Rows are points. Each copy is the shape, with its points in the same order, turned, moved and blurred by noise. Is it also mirrored, or only turned?
In the rows, 128 means zero.

Shape:
[[ 84 113]
 [237 127]
 [114  89]
 [ 97 122]
 [125 130]]
Copy 1, 5 rows:
[[137  74]
 [217 194]
 [148  89]
 [126  93]
 [129 124]]
Copy 1 is: only turned
Copy 2 (5 x 2):
[[ 99  85]
 [243 142]
 [127  64]
 [108  98]
 [136 115]]
Copy 2 is: only turned
Copy 3:
[[ 90 113]
 [223 178]
 [101 136]
 [ 98 104]
 [122 113]]
Copy 3 is: mirrored

Shape, 9 rows:
[[122 135 156]
 [ 99  94 131]
 [ 86  75 190]
 [100  99 196]
 [163 106 129]
 [119 196 119]
 [ 84 243 116]
 [ 93 160 163]
 [113 122 152]]
Copy 1 (9 x 3):
[[101 101 146]
 [106  70  98]
 [100  15 137]
 [ 99  32 156]
 [150 103 125]
 [ 80 155 144]
 [ 20 181 152]
 [ 65  98 156]
 [111  75 139]]
Copy 1 is: only turned
Copy 2, 9 rows:
[[153 149 124]
 [128 100 116]
 [181  88  83]
 [187 106  87]
 [141 123 169]
 [110 201 114]
 [ 80 244  75]
 [141 162  84]
 [139 134 113]]
Copy 2 is: mirrored

Shape:
[[123 198  92 111]
 [130 173 145 114]
 [113 111 103 107]
 [123 137 118 147]
 [136 163 103  99]
 [111 119 136 151]
 [153  59 158 108]
 [154 150 144 104]
 [134  62 125  24]
 [114 162 137  73]]
Copy 1 (10 x 4):
[[114 199 141 165]
 [124 161 172 139]
 [142 139 103 128]
 [100 130 124 150]
 [151 184 140 150]
 [ 92 117 122 140]
 [162  74 121  96]
 [152 145 168 142]
 [205 129  95  46]
 [141 185 146 104]]
Copy 1 is: only turned
Copy 2, 10 rows:
[[158 154  70 117]
 [143 149 121 100]
 [138  85 110 142]
 [130 134 124 151]
 [169 125  95 118]
 [107 119 142 148]
 [146  58 190 143]
 [166 131 141 107]
 [166   7 129 102]
 [142 108  96  79]]
Copy 2 is: only turned

Shape, 8 rows:
[[115 144  89 178]
 [167 119 131  95]
 [ 59 169 139  87]
 [ 72 115  93 127]
 [169 149  65 110]
 [137 139 136 230]
 [165 125 181  66]
 [108 142 204  53]]
Copy 1 (8 x 4):
[[210 137 115 120]
 [112 121 129  75]
 [126 113 180 182]
 [181  83 158 138]
 [172 150 170  59]
 [204 146  53 136]
 [ 61 123 126  97]
 [ 43 110 145 156]]
Copy 1 is: mirrored
Copy 2, 8 rows:
[[112 144 151 170]
 [132 100  95 104]
 [182 176  71 179]
 [169 127 131 199]
 [ 96  74 100 165]
 [ 88 164 197 119]
 [167 111  61  76]
 [211 152  53 109]]
Copy 2 is: mirrored
Copy 3 (8 x 4):
[[106  92  95 119]
 [149 173 144  99]
 [ 81 152 121 189]
 [138 136 102 175]
 [116 175  77  77]
 [125  35 118  88]
 [145 197 210 108]
 [110 188 218 157]]
Copy 3 is: mirrored

Shape, 9 rows:
[[162 113  84 167 143 188]
 [101 177 116  81  91  86]
 [190 133 119 178 130 163]
 [202 136 162 249 128 164]
 [ 88 110  62 104  49  99]
 [ 74 105  98  94 119  64]
 [108 159 187 143 105 145]
 [179 112 191 146 106 158]
 [138 128 146 194 122 183]]
Copy 1, 9 rows:
[[139 190 177  92 136 171]
 [101 106  50 133  87 134]
 [168 145 168  91 155 156]
 [242 132 208 104 158 138]
 [ 73 114 112 102  26 164]
 [ 82 142  85 103  40  84]
 [157 118 124 189 119 121]
 [142 101 184 144 162 115]
 [178 154 181 144 129 148]]
Copy 1 is: mirrored
Copy 2, 9 rows:
[[ 59 147 133 201 125 120]
 [211  99 110 147 156 107]
 [ 70 149 163 166 112  89]
 [ 37 161 163 135  60  42]
 [184 173  59 165 180 124]
 [166 109  68 110 183 146]
 [155 112 123 133  61 107]
 [117 160 178 126  69 124]
 [ 79 143 118 164  64  99]]
Copy 2 is: mirrored
Copy 3:
[[ 78 109 148 126 120 182]
 [151 149 149 104 101  54]
 [ 74 114 148  83 143 181]
 [ 94  80 130  39 194 213]
 [124  65 132 135  65  46]
 [165 101 195 151 115  56]
 [144 122  94  97 190 102]
 [ 60 115 147  84 213 125]
 [108 102 113 113 174 173]]
Copy 3 is: mirrored
